Rows are points. The window is the flat piece filled in between its corners: a triangle in 3 columns, a solid with four corners in 4, and so on. A path goes straight from each point to the next, and from the last back to the first. After which points does the path pass through the window?

Window (4 x 4):
[[  7  11  12  -8]
 [-44  -9  37 -52]
 [ 12  22  21  61]
 [  6 -73 -32  -9]]
Path:
(1): [ -8 -29 -30  -1]
(2): [ 23 -67   8  13]
(3): [ 41 -15  35  24]
(4): [-37  14 -21  46]
(5): [-62  26   5  14]
(6): [ 15 -46  33  -3]
(7): [20 20 70 13]
(8): [-11  41 -10  77]
(9): [  6 -15 -18  30]
(10): [ 37 -18  13  19]
(11): [ -2 -36  68  -1]
(12): [-39 -12 -27 -28]
(13): [-16  34 -22  62]
(14): [22  8 39 43]
(15): [ 35  -1  48 -19]
(16): [-8 17 -1 51]
Through the window after points: 1, 3, 13, 15

Window (8 x 8):
[[ 34  60  35 -15  40  12  42  46]
 [ 67 -10   8  15 -12  20  24  76]
 [-37 -19   9   1  10  44 -51   7]
 [ -6  50 -25  12 -61  28 -24   6]
 [-14   5  -4 -39  49 -33  -9  61]
 [-10 -46  21  45 -26 -14  50  -8]
 [  5  -8 -32  28 -66  69  58 -12]
 [-27  -4  64 -79  34 -36   3  18]]
Path:
(1): [ 50   4 -22   8  37  58 -12 -14]
(2): [-23  12  20  -4 -12  16  -3  35]
(3): [-13   2  -8   2 -31  41  34  43]
(4): [ 30 -12 -29   9   1   2  15 -49]
(5): [ 36  23 -24 -25  49 -16 -10 -22]
(6): [-20  10  53 -35  16  -8  27  62]
(7): [-38   4  34  -1 -66  35  15  58]
(8): [ 43  25   9  -5  33   0  29 -23]
(9): [ 22  -3   8   1 -10  16  20 -14]
(10): [-27 -27  31  33 -28  17  23  31]
(11): [-37   4  19 -32  11  34  44  93]
(12): [ 35 -45  15  31 -10  -7  44 -19]
Through the window after points: 1, 3, 5

Window, 11 rows:
[[-27  -1  31  49 -18  21   8 -63 -35 -63  -1]
 [ 27 -32  13  -5  58 -24 -21  34  23 -21 -48]
 [ 72  -7 -34  11  34 -70  38  64  -8  22 -22]
 [-26  40  46  19 -33  23   0 -32  38   3  45]
 [ 92   7   5  -8  12 -15 -12  43 -24  33 -72]
 [-90  10  19  21 -34   7  13 -64   2  12 -26]
 [ 76 -28  -5 -65  23 -29  43  15  -3  -7 -42]
 [-62  18  21  -2 -46 -18 -54 -61 -23  -9  47]
 [ 13  44 -32 -47  27  15  29  93 -38  16 -15]
 [-40  -5 -46  18 -32  56 -14 -43   6   3  23]
 [-40 -27  32  15  10  37   8 -35 -41  35  33]]
Path:
(1): [ -6  30 -35  -4  37   3  12 -35 -38  24   6]
(2): [  4  -1  -1   5  36 -27  -4 -10  -8   8 -25]
(3): [  6 -32  15  -8 -17  10  -4  46  26 -28 -18]
(4): [ -7 -60  21   9 -47   3  30   4  -5  -2   1]
(5): [ 13  31   2  -2  29   3   5 -23 -25 -34 -20]
(6): [-33  38  -1  -2  49   7  29 -82 -38   5  23]
(7): [  4 -27  19  35 -70  20 -21  49 -10 -56 -28]
(8): [-27 -28 -11   4 -34 -12   8  26 -28  -8 -24]
(9): [ 16  24  20 -12  72   3  -1 -41  10  13 -16]
(10): [-11  32 -20  10  10  18  42 -58 -24  16   5]
(11): [ -8 -24  26 -15 -48 -35 -41  67  -8  -3 -12]
(12): [  1 -57   4  30 -67  11 -22  37  54 -32  -8]
Through the window after points: 2, 4, 6, 12

Window:
[[-49  33 -50  45  -4   9 105   0  49 -29  50  59 -64  79]
 [ 52  11  25   7  21   1   0  -2 -62  29  11  58 -38 -11]
 [-47  33 -21  42  34  17 -27 -14  -4  -6 -42 -96  18   8]
 [ -1 -30  -7  -4   3 -16  45  16 -17   6 -32 -71  31 -10]
 [ 47  20  29 -52  48  20  16  39 -66  -9   6  86  44  18]
 [-60  -9 -10  30  13   6 -18  14  51  33 -72 -12  22 -32]
 [-48   6 -13 -67 -22  35  14  -6  39 -10  44  -8 -44  -5]
 [-73  31  38   8 -17  -4  -8   3  19  63 -25 -37  15  15]
 [-52 -18 -27   3 -25 -27 -47 -15 -15   7   0 -35  32   2]
 [-71 -24  44  43  49 -25 -17 -17   5   4  17 -31 -10 -10]
 [-19  26 -60 -36  34 -28  80 -17  29  46  76  17   0 -33]
 [ 95  21  35  -4  44 -31 -17  50  -4  11  13  38  19  15]
 [-35  48 -37 -47 -29 -32  86 -58  37 -51  26  -9  -2 -24]
 [ 42  40  15 -48  47 -35 -14  90 -70 -20 -56  60 -29  47]]
Path:
(1): [-48  35  -5  -5 -19  12   0  53  36  -1  39  13  -6 -38]
(2): [  0  30 -10   2  15  -3  31  26  -8  12  26  20  -3 -31]
(3): [ 10  -3  -2 -22  21 -21  11 -39 -17  28  10  20 -18  18]
(4): [ -4 -16   5 -48  39   4  17  -6  14  20 -20  -9   6  48]
(5): [-24  40 -14  12  -7  -8  21  26  -7 -24  20  14   2 -16]
(6): [-44  62  22 -14  -5  37  26  76 -21 -35  34  42   1 -41]
(7): [ 19 -26 -17 -24  38 -32 -14 -21   8  31 -50  -6  -5  47]
(8): [-29 -13  18 -60  22 -26   5  -2 -14   8 -10   5 -26  59]
(9): [  9  48 -19  -2   4  32  23  42   2 -16  21  36   0 -30]
(10): [-21  21   9 -13   9   1  24  54 -13 -22  -2  -4   3 -35]
(11): [  5   0  -4 -36  27 -21 -29 -28 -14  34 -32 -15  25  18]
(12): [ -3 -30  17 -43  34 -30 -16 -16  -3  25 -28   8   9  19]
(13): [-18  24   8  25  26   9   0  39 -22   9   1  11  -1   3]
(14): [ -1  18  -3  31 -14 -13  -2  32 -21  18   8 -28 -15 -44]
(15): [-17 -24   9 -46  56  10  16  -8  -4  16 -21  25  29  78]
(16): [ -6 -16 -40 -71  31  -4  77 -85   3   8  23 -12 -40  49]
Through the window after points: 2, 6, 8, 16

Window (14 x 14):
[[ -1 -17   9 -26 -29 -17  -7  52 -36 -37   1 -10  10  37]
 [ 67 -24 -30 -26   2 -65 -30 -16 -59 -15  11  -8  14  37]
 [-23  30 -56  14  -1 -49  60  27 -57   0 -22  10 -28  33]
 [ 11  31   1 -36  -2 -24 -10  34  31  12  47 -27  26  28]
 [ 30  -3 -18  29 -19  29  43  68 -41  -2  17 -72 -24  67]
 [118  16   5 -41 -86 -32   7  28  -3 -13  38 -26 -56 -32]
 [ 26  56  78  31  14  80 -13 -34 -55  30 -15 -11  45  23]
 [  2 -19  40  31   8  16  13 -64  -5  23  39   6   2  41]
 [ 90  -3 -54 -46 -39 -16  -7  42  24 -17  16  36  47 -30]
 [-13 -40   1  -3  26   1  25   9  21  30  -7 -40  24  -5]
 [ 55 -14 -17 -86  -1  -4  24  13  12   2  48  -7 -11   5]
 [ -3 -49 -16 -11  10  11  -5  30  12  69 -23   0   9  48]
 [ 46   1  49   5  -4  -1  -9  -4  32 -49 -52 -19 -19  60]
 [ 20 -20  23  21  66 -12 -38 -10 -44   2  33  13 -12  29]]
Path:
(1): [ -4  -9 -45   3  10  63 -23  -6 -15 -18  12  28 -38   4]
(2): [ 65 -16  60   2  34 -90  -4   7 -41  22  31 -33  37  55]
(3): [ 45 -23  30 -14  32 -16  36  22 -32  27   7 -18  25  45]
(4): [ 42   5 -16 -22 -43 -11 -20  18  -5 -19  15  -1 -14  11]
(5): [ -5   4 -24 -21  15  32   4   0  10  -7   1 -59 -15  10]
(6): [ 44 -31  53   7  -8 -47  21  28  -9  48  14  27  57  13]
(7): [ 46 -26  12 -11 -17 -40  22  33 -12 -28   2   3  30  35]
(8): [ 16  36 -25 -17   1  31 -25  -6 -27  29  31 -18 -46  18]
Through the window after points: 1, 5

Window (14 x 14):
[[ -3  16 -16  31 -59   7 -52 -16  14 -18  13  -6   8   9]
 [ 38 -36  57   3  17   5  36 -30  -2  25   8  15 -26  29]
 [ 36  -3  10 -32 -35  65 -43   4  10 -54   5  24 -19 -14]
 [ -1  37   7  69 -17  -6 -18  41  43 -36 -35 -29 -28 -51]
 [  3  40 -43 -21 -52 -24  42 -25  16   5 -55  -3  -8  -4]
 [  8   7  30  35 -22 -60  28   8  11 -60 -36   6 -44  -1]
 [ 44  12 -82  69 -54   0 -45  34 -27  32  11  19  26  23]
 [-31  14 -62  45  40 -11  -6  21  -5 -40 -10  17  18 -71]
 [ 19  -8 -56  15  52  17 -36  11  35   8  82  27 -34  53]
 [-54  67  19  -7 -38  22 -44  20 -11  37 -59  61 -36 -23]
 [ 37   9  31  33 -12  31  27 -27  20 -24   8  45 -13  24]
 [ -7  76 -19 -18 -14  -4   9 -21 -19 -20  -7 -19 -50   6]
 [ 15  51  39 -24  39 -35  10   3  16 -43 -19  11   1  16]
 [ 32 -23 -53  34  47  40 -42 -30  17 -14  14   5 -32  47]]
Path:
(1): [ 25  37  -5   5  53 -55 -68 -70  18  20 -23  29 -13  -9]
(2): [  6  22   3  13 -39  32  24  16   2 -37   6  -1 -24  14]
(3): [-14 -25 -20  28 -49  38  35  54   4  -2  76 -29  -3  47]
(4): [ 48  32   2  21  48 -30 -52 -52  11   0 -60  54 -25 -28]
(5): [ 20  -9 -17   6   1 -19 -37 -25   4  14  31  27 -34 -94]
(6): [ -5  24 -22  32 -12  -4   4   8   9 -35 -24   3   0  15]
(7): [-17  45  -2  25 -55  50  18  29  17 -53 -22 -16 -40  43]
(8): [ 33   7 -34  15  10 -40 -62 -24   7   7   3  29  14 -52]
(9): [ 48   1  -3  33  -9   0 -31 -13  18   7 -10  -5 -56 -37]
(10): [-41  48 -10  14   6  13  21  20   5 -49  -9   2  13  47]
(11): [-10  -3 -44  -2  14  12  11  34  22  -8   1 -21  -6  16]
(12): [ 83  20  62  33 -47  14 -46 -75 -14 -65  10  63 -34 -21]
Through the window after points: 1, 3, 5, 9

Window:
[[  22  -29  -43   59  -12  -19  -39  -22   58   83  -24   28  -24  -53]
 [ -30   54  -22  -32   18  -21   33  -72   23  -33   15  -13   26   10]
 [  46  -58  -17  -40  -40   48  -55   63   66   81  -37  -17  -63   70]
 [  20    7    8   -9  -31  -29   55  -33   -7  -65    0   39   28   -2]
 [  59  -49   16   -6   16   52  -15   14   49   35  -11  -61 -110  -19]
 [  27   17  -59  -35  -47  -42   32  -57  -45  -12   20    3  -33   26]
 [ -40  -17    7  -43   -3  -40   23  -27  -56   18   13   29   18   -5]
 [ -13   85   -3    7    4  -40  -11    2  -50  -41  -11   24  -16   26]
 [ -49   20   36   12  -73    9   36  -43    0   -5    9  -36  -16  -11]
 [ -45  -29    8    9  -32  -35  -12  -17    6  -19   81   26  -18   32]
 [  19  -22  -34  -19  -31   83  -79   33   22   19    1   -4  -50  -30]
 [   7   80    2   12    8   34   35  -26  -23   25   41   59   11   34]
 [  33  -51  -31   49   19   88  -14  -23   18   23  -52  -53  -44   34]
 [  48   44  -25    5    0  -24   42   -4  -35    8   37  -48   75   39]]
Path:
(1): [ 22  32  47  -8 -21  20 -32 -35 -30 -15  15   0  -6  58]
(2): [ 23  32  24  -2 -53   3  -5 -66 -27  42 -10   6 -16  35]
(3): [ -9 -16 -63 -37  14 -19  27  37  26 -60  46  -5  -8 -39]
(4): [-11   9 -17  10 -23  17  35   3   4  -2  33   1 -15  16]
(5): [ 16   9   3 -16 -12  -5 -33 -24  -1  28  12  28 -20  40]
(6): [ 38  -3   1 -15 -35  10 -32 -28  -5   2   8  -7  -2  15]
(7): [  5   1 -28  13  -9  26   9  16  -3  23  -1   7 -49  15]
(8): [-36  39 -45 -37 -14 -44  35  17 -16  -6  26   3   0  15]
(9): [ 60   1  59  39 -32  18 -39 -90   6 -19  -2  27 -17 -11]
(10): [  6  11  39 -22 -17  -3 -30 -76 -36  19 -40 -15   2  10]
(11): [ -8  -5 -31  -3   0  -7  25   9 -10   4  22  10  -5   8]
(12): [ 14 -13 -25 -12  -4  34  16  18   8  15 -13   1 -49   1]
(13): [ 29 -20  18 -13 -24  12 -74 -38  13  18  32 -38 -30 -21]
(14): [ 27   8  31  -2   6  13 -29 -59 -36   8  18 -30 -15  27]
(15): [-24  12 -72  15 -34 -10  44  37  35  -2  -6  37 -11 -41]
(16): [-19 -10 -38 -14 -20  -6  40   9   9  -8  18   3 -20  -5]
Through the window after points: 4, 10, 12
